Each row of a before or after table is a point. One or more steps were done to the points. Then noise was added and the rows were shuffled. The steps act on columns, c1 being the first. Write out the steps. A step turns or swaps two columns, mirrors them in a line or flattens them onto one, adds a multiple of one to another, or multiplies or shifts one. Angles are multiples of 10 degrees, from the lower column toward the higher: turns from -170 to 170, lines from 10 to 170 but not 90. Use the fewest steps. Two steps may share a column if one is a turn and the other turns, adds or multiplies; they go together, in the order done. Otherwise the lowest column goes first.
(in the rows, 128 means zero)

Before (8 x 2):
[[ 83 153]
 [212  82]
 [ 93 120]
 [ 88 146]
 [112  93]
 [142 133]
 [181 159]
 [202  99]]
After (8 x 2):
[[ 89 110]
 [217 162]
 [ 81 108]
 [199 165]
 [114  96]
 [144  95]
 [136 144]
 [135 188]]
Steps: turn c1 and c2 by 50 degrees

Before (9 x 3):
[[107 166 175]
 [148 165 140]
 [181 146 178]
 [107 112 150]
 [121 174  78]
 [ 52 131 133]
 [167 145 135]
 [167 105 144]
 [131 150 191]]
After (9 x 3):
[[127  95 176]
 [128 146 141]
 [128 249  78]
 [127  80 144]
 [129 122 133]
 [128  77 152]
 [129  56 190]
 [128 135 135]
 [128  71 179]]
Steps: multiply c1 by 0; add -1.5 times c3 to c2

Before (10 x 6):
[[174 148 123 142  89 120]
 [174 138 168 109 181 105]
 [ 93 209  61 103 125 184]
 [228 193 172 222 122  87]
 [171  84 193 109 151  85]
 [146 119 112  64 160  80]
 [120 175 138 188 123 106]
 [155 149 103  57 105  86]
 [157 131 105 151 218 141]
 [159 105  90 197 118 110]]
After (10 x 6):
[[ 95 210  57 102 116 187]
 [153 118 115  63 103  78]
 [119 177 137 188 130 107]
 [173  87 190 107 119  87]
 [146 151 100  61 156  85]
 [154 146 117 139 179 123]
 [219 193 169 221 172  91]
 [187 138 170 111  94 104]
 [151 104  93 202 149 112]
 [184 128 104 156  50 145]]
Steps: mirror c1 and c5 in the line at 10 degrees

Before (13 x 8):
[[113 158  94 131 111 215 130 142]
 [118  92  70 166 100 129 128 236]
 [ 17 102  79 140 105 154 242 146]
 [170  83 105 108 117 153 119 106]
 [133  91 104 176 116 144  87 105]
 [158 199  88 166 249 227  97 138]
 [ 25  83  77 143 219 128 115 118]
 [158  96 218 149 109 160 105 126]
 [104  92 101 109  91 215 163 116]
 [162 125 158 169  90 131  78 139]
 [110 109  85 127 151 129 103  95]
 [146 150 124  92 134 181  89 117]
 [164 167  84 145 206 147  90 104]]
After (13 x 8):
[[129 154 167 127 152 112 104  63]
 [163 230 176 143 218 109 115  88]
 [142  54 132 164 250  22  96 108]
 [ 98 133  32 150 109 128 106  95]
 [108 106  97 170  91 136  78 111]
 [128  99 115  91 135  76  87  86]
 [126 170 125 112  91  37 162  87]
 [ 85 135 142 108 117  96 119  77]
 [117 163 183 168  99 106 128 204]
 [110 152 145 178 116 105  87  74]
 [126  76 161 145 206  94  89  74]
 [149 116 131 130 111  34 130 112]
 [174 216 165 140 104  85 243 116]]
Steps: turn c1 and c2 by -140 degrees; multiply c1 by 0.7; turn c3 and c6 by 160 degrees; shift c8 by -30

Before (9 x 11):
[[104 141  78  74 184 121 177  84 173 123  49]
 [ 85 162 213 119 134  98 172 159 150 134 137]
 [ 89 138 184  93 185 109 171  53 115  75 155]
 [ 86 142 106 141 172 104 188 147 174  72  69]
 [129 147 109 124 150  66 173 123 152 102 132]
 [140 114 134 136  45 139 204 125 155  81  84]
 [112 114  78 108 170 135  82  56 173 137 142]
 [ 83 121 100 100  92 110 146 105 132 113  71]
 [140  69 107 101  44 110 149 185 177  80 216]]
After (9 x 11):
[[104 106  81 108 147 157  86 123 221 133 172]
 [152   5 101  98 213  25 150 129 223 122  45]
 [ 90 163 113 150  64   8 187 123 227 129 169]
 [ 81 118 103  96  69  90 145 123 183 136  97]
 [132 162 113 127 133  18 174 126 200 171 154]
 [137 102 124 132  79  59 206 133 202  93  51]
 [ 96 159  83  73  54 110 181 133 220 134 180]
 [ 70 150 183  94 150  24 173 122 171 123 179]
 [ 92 192 208 125 128 114 173 114 204 160 136]]
Steps: flatten c1 and c8 onto the line at 10 degrees; multiply c2 by 2; swap c5 and c11; turn c6 and c10 by -60 degrees; multiply c6 by 2; shift c9 by 50
